Rows are points. Two turns around zero, p and q, are shown by what they do to some points. Where does a point land after both, in the order given? Backwards means that the second turn is done in reverse. Each puzzle has new turns, and all numbers are rounded.

Turn p:
[-36  22 -32] -> [-38  -9  36]
[-38  -5 -23] -> [-10 -12  42]
[19  2 29] -> [ 14  21 -24]
[14  0 32] -> [ 17  24 -19]
[  6 -21 -24] -> [  7 -31   3]
[35  2 19] -> [ 11   8 -37]
Turn q:
[-13 -23  13] -> [ 21 -13  16]
[ 35 -21  -6] -> [ 21  -6 -35]
[-14 -39   1] -> [ 24 -32  10]
[ -1  -1 -37] -> [-24 -23 -16]
[-5 42 22] -> [-17  41  17]
[-3 43  7] -> [-27  34   8]
Where do these land?
q, then p: [40 -9 16] -> [-26 -24 -26]
p, then q: [-25  22  -6] -> [-2 11 32]
q, then p backwards: [ 30 -16 -16] -> [37 -6  2]
p, then q: [-45   3   6] -> [13 36 24]

Turn p:
[ 29 -31 -12  23] -> [ 15 -21  38  20]
[27 29 13 16] -> [-7 38 21  9]
[-29  10  18 -42] -> [ -4   5 -36 -42]
[ -7 -10 -26 -30] -> [ 30 -14 -24  -5]
[-17 -10 -25   5] -> [  4 -21 -16  18]
[33  0  5 41] -> [-8 10 43 27]
[-35  12  26 -12] -> [-30   3 -25 -26]
Turn q:
[ 18   5 -14  23] -> [-22  14 -20   5]
[-32  11   5  37] -> [-27 -39 -13 -11]
[ 12  14 -43  -8] -> [ 16  17 -39  12]
[24 -4 32  2] -> [-16  21  28 -14]
[-36 -40  19 -40] -> [ 37 -30  47  20]
[ 15  14   1 -15] -> [ 12  19  -2 -12]
Where do these land?
q, then p: [  6 -21 -25  18] -> [-19  -9  -3  31]
p, then q: [ 28 -18 -12 -18] -> [-7 35 17 -2]
q, then p: [17 19 22 20] -> [ -3   3 -34 -20]
q, then p: [-10  42   2  22] -> [ 30 -19 -32  -9]
q, then p: [-40 -23  13 -41] -> [  5  -6  59 -20]

Turn p:
[ -8  30 -21   5 -15 -31] -> [-21  -5 -16  37   5 -22]
[ 34  14 -33 -54  20  29] -> [ 45  40   1  34 -35  24]
[ 28 -13 -21  20 -35 -33] -> [ -6  -4 -53  11  34   3]
[-22  -8   6  20   8   5] -> [-23 -11  11 -17  -3   4]
[-16  12 -17   6   1   7] -> [-16  -8   2  13 -17   4]
[  4 -22  14 -47 -31  15] -> [ 46   2 -22 -24 -23 -19]
[-17 -20  50  11  38  38] -> [  5  -7  57 -51  -3  15]
[ 10 -21  10  20  25 -30] -> [-21  23   4 -16  36   3]
[-11  27  11  18 -11   1] -> [ -8 -29  13  14   5 -10]
Turn q:
[  4  -2  10 -26  34  27] -> [  2  11  45 -22   1  10]
[-21 -23 -30  32 -13 -12] -> [-22 -36 -32  10  -7  16]
[-30  20  12 -30   3  32] -> [ 19   1  38  -3 -38  -8]
[ 59 -27 -21  -6 -23  13] -> [-24  16  11  46  46  15]
[-13  -7  18  19  -3  15] -> [-24   4  -2  -8 -20 -10]
[  1  44  16   4  13 -30] -> [ 38  23 -26 -24  -2  -9]
[ 22 -17 -37  33 -21 -25] -> [-17 -13 -44  28  26  22]
[-22  12  32 -26  11 -19] -> [ 27  -5  11 -28  -6 -34]
Where do these land?
p, then q: [  6 -23   6 -18  20  44] -> [  3  32  31  31   1 -17]
q, then p backwards: [ 27 -34  36  29  14  -1] -> [-21 -28   3  25  17 -46]
p, then q backwards: [ 26  -7  15 -15  29  -1] -> [ 28  21   5 -20  18   6]
q, then p: [-18 -14 -31  -2  18 -51] -> [ 10  43 -18 -23 -13  37]
q, then p backwards: [ -4  33 -35 -13 -44  20] -> [ 21  45 -34 -27  -3  22]
p, then q backwards: [-11  -9  37  10   4 -25] -> [  8 -25  32 -13  15 -14]
p, then q: [ -4   5  -3  -8 -18   5] -> [-7 -7 -9 13 12  2]
p, then q: [-22  50 -25  17 -23  11] -> [-51 -27 -32   6  -9  -8]

Turn p:
[-13   3  53  41  48 -29] -> [ 40 -33 -17 -58 -38  -9]
[ 32   9 -14 -18 -31  28] -> [-23   0  28  45   5  -1]
[-14  27 -22   6  -3   5] -> [24 18 11  9 11 16]
[-24 -10 -20  -9  35  13] -> [ 16   9  -8 -16  39 -19]
[ 18   2 -19 -32 -19  -8] -> [-23  28   1  28  -4  -8]
[  7 -18 -14  40   2  -8] -> [-11  -1  23 -36   1  17]
[ -7 -12  37 -27 -31  -2] -> [-21 -20 -38  26 -15   6]
Turn q:
[  2  22 -32  42  -1   3] -> [ 11 -14 -39  17  21 -27]
[-27 -10  28 -36   3  37] -> [-8 38 42  4 17 26]
[ 17 -11 -56   2  21   6] -> [ 10  -3  -1  34 -20 -49]
[  1  17 -28  -8  33  -5] -> [-12  11 -18  33 -20 -13]
[-21  -5  12 -28 -36   2] -> [ 13  32  14 -34   4  11]
[  3 -16  20  19   4 -27] -> [-22 -29  -1 -21  -3   3]
[ 25   3  55   8 -25 -15] -> [  9 -33   3 -33   3  48]
Where do these land?
q, then p: [ 10   0  18  -5 -35 -25] -> [-24   4  -4  33  11 -22]
p, then q backwards: [ 27 -36   2   6  23  47] -> [ -6 -51   4  45   8   7]
p, then q: [ 46 -28 -25  -6  11  26] -> [-56   5  -6 -26   2  23]
q, then p: [ 19  13  26 -38  -1 -31] -> [-16 -16   5  48  20  20]
p, then q: [-45   5  -8  10   5 -23] -> [ 29  13   1  38 -16  -2]
p, then q: [-43  20 -13  -2   0  17] -> [  6 -23   2  46  -6  -4]
q, then p backwards: [-13  26   0  35  -4 -11] -> [-33 -26  10 -18   1   5]

Turn p:
[ 16   4 -22  17   6  31   8  10] -> [  8  14  12 -24 -28  17 -12  -3]
[ 44  19  29  -7  44  -4  -8 -24] -> [ 62 -24 -21   7   3   6   0 -29]
[ -9  17 -27 -20  16 -14   3  -4] -> [ -1   7  -9  35 -14  19   3   5]
[-38 -10  43  33 -34  -5  27  21] -> [-42  14  -4 -43  39 -17  35  -2]
[ 24 -36  -7   4  -7  -4 -32 -45] -> [ 35 -20  44  15  11 -26 -16  16]
[-29 -27   9  -4  -9  -1  44 -11] -> [-27   7  21  -4  42  26  11   0]
[-13 -27 -18 -40 -33  -2  24  20] -> [-46   6   1   9  22  18 -36  24]
[-25   1 -21  13  26  50 -24  25] -> [-26  -2  22 -10 -56   2  -2 -35]
[ 27  12  -8  -3  16 -28  -9  16] -> [ 24  19 -28  17  -7 -10 -14  -3]
[  3  47  20   6 -26 -22 -34  -9] -> [ 13 -22 -36   0 -13 -34  30  30]
Turn q:
[-39   4 -28  -2  -5  -5   6  -9] -> [-19  11 -27 -15 -30 -12  -2   2]
[ 26  31  -6 -20 -19   7  24  19] -> [ 10  23  14  17   8 -22  10 -41]
[-23 -10  -5  14   4  27  27  24] -> [  1  -2 -29  -1   6 -12 -40 -15]
[ -9  37 -10  11  28  11  19  30] -> [-16  28  -3   0   2  17 -32 -38]
[  7 -19  -8  35 -13 -16  -4 -26] -> [-14 -44  -3  10 -17   5  13   9]
[  8  36 -39 -18  59  31  48  36] -> [-28  69  -9  42  14   3 -50 -35]
[ 29 -14  34 -20 -19  10 -36 -42] -> [ 12 -21  46  -9  19 -19  29  41]
[ -8 -33  34  -2  -6 -39  -7 -22] -> [  7 -27 -19 -16  17  16  39  30]
[-11  -7  25  16 -18 -16 -38 -19] -> [  8 -32  14 -34 -10  13  19  20]
[ 22 -25   3 -14 -10 -11 -38   8] -> [39 -6 17  9 -9 10 15 27]
Where do these land?
q, then p: [ 17   6 -34 -40 -18  24  -7 -23] -> [  1  24 -43  -7  23 -22  29  16]
p, then q: [-32   8   4  18 -13  -7  27 -35] -> [ -8  11 -25   5  42  -5 -23 -22]
p, then q: [ 34 -19  19  30  13 -21  27  18] -> [-27  38  39  16   5  13  17   2]
q, then p: [ 37 -43 -49 -20  28  20 -25  21] -> [ 15  28 -19 -55 -33 -52   5   5]
q, then p: [-27  29   7 -24  -4 -31   4  27] -> [ 13 -20 -12   7 -14  47   1  27]
p, then q backwards: [ -2 -18  15  24 -37   0  24   0] -> [-17  10  37 -22  11  10  -7 -23]
p, then q: [  2 -25  -9  19  16   6 -32  28] -> [ -7 -11  13 -27 -10   7  45   2]
q, then p: [-34   8   2 -24 -13  34  30  28] -> [ 29  -4 -18  52 -19  -7   3  22]
p, then q: [  5  18  33  -9  23 -19 -34 -37] -> [ -8 -37 -18  53   7  11  12   8]
q, then p: [  0  36  13  26   5  -5 -13 -25] -> [-28 -34   9   0  24   9  11 -14]
